Rows are points. Two turns around zero, p and q, are shown by what they do to some points. Write where each new point lands after one turn and then the other. Backwards means that the second turn is done in reverse. Each puzzle has new turns, and all numbers are rounded.

Turn p:
[-0.11  0.35] -> [-0.22  0.30]
[0.17 0.19] -> [0.10 0.23]
[ 0.08 -0.21] -> [ 0.14 -0.17]
[-0.15 -0.33] -> [-0.04 -0.36]
Turn q:
[0.31 0.19] -> [0.36 0.04]
[0.20 0.11] -> [0.23 0.01]
[-0.27  0.20] -> [-0.16  0.30]
[-0.19 -0.16] -> [-0.24 -0.06]
[-0.06 -0.35] -> [-0.20 -0.29]
Where do these land?
p, then q: [0.02 0.21] -> [0.04 0.21]
q, then p: [0.11 0.13] -> [0.12 0.12]
p, then q: [-0.02  0.23] -> [0.01 0.23]
p, then q: [ 0.17 -0.50] -> [ 0.11 -0.52]
q, then p: [-0.27 -0.07] -> [-0.28 -0.04]

Turn p:
[-0.05  0.07  0.59] -> [-0.34 -0.22  0.44]
[ 0.17  0.03 -0.18] -> [ 0.23  0.08 -0.04]
[-0.13  0.09 -0.11] -> [-0.07  0.16 -0.09]
[ 0.01 -0.18 -0.30] -> [ 0.17 -0.01 -0.31]
Turn q:
[-0.36  0.33 -0.23] -> [-0.51  0.16 -0.02]
[ 0.11 -0.17  0.27] -> [ 0.30 -0.02  0.16]
[0.15 0.07 0.23] -> [0.22 0.18 0.03]
[ 0.05  0.03 -0.33] -> [-0.16 -0.13 -0.26]
[ 0.02 -0.12 -0.31] -> [-0.12 -0.25 -0.18]
[ 0.03 -0.14  0.37] -> [0.28 0.05 0.27]
Where do these land?
p, then q: [-0.19  0.14 -0.28] -> [-0.25  0.16 -0.21]
q, then p: [-0.07  0.15  0.29] -> [-0.06  0.12  0.31]
p, then q: [ 0.12 -0.08  0.22] -> [ 0.17 -0.10  0.18]
p, then q: [-0.04 -0.42 -0.25] -> [-0.08 -0.39 -0.29]
p, then q: [-0.03  0.44  0.11] -> [-0.03  0.42  0.17]
q, then p: [ 0.21 -0.23 -0.09] -> [ 0.24 -0.17 -0.13]

Turn p:
[ 0.16 -0.14  0.06] -> [ 0.09 -0.19  0.07]
[-0.31  0.12  0.06] -> [-0.25  0.22  0.02]
[-0.25 -0.08 -0.13] -> [-0.24  0.01 -0.17]
[ 0.33 -0.06  0.21] -> [ 0.25 -0.17  0.25]
[ 0.49 -0.02 -0.03] -> [ 0.45 -0.19  0.04]
[-0.41  0.18 -0.16] -> [-0.29  0.31 -0.21]
Turn q:
[-0.12  0.16  0.23] -> [-0.28  0.09 -0.08]
[ 0.03 -0.25 -0.06] -> [ 0.11 -0.12  0.20]
[ 0.39 -0.15  0.28] -> [0.04 0.35 0.36]
[-0.09  0.16  0.25] -> [-0.28  0.12 -0.06]
[-0.10  0.02 -0.56] -> [ 0.38 -0.32 -0.28]
[-0.10  0.06 -0.15] -> [ 0.05 -0.12 -0.14]
Where do these land?
p, then q backwards: [0.30 0.26 0.39] -> [ 0.42 -0.37  0.00]
p, then q: [ 0.02 -0.11  0.31] -> [-0.26  0.04  0.20]
p, then q: [ 0.04 -0.07 -0.23] -> [ 0.22 -0.11 -0.01]
q, then p: [-0.01 -0.11  0.19] -> [-0.14  0.07  0.15]
p, then q: [-0.08 -0.13 -0.24] -> [ 0.17 -0.22 -0.05]
p, then q: [-0.25  0.16 -0.43] -> [ 0.25 -0.18 -0.42]
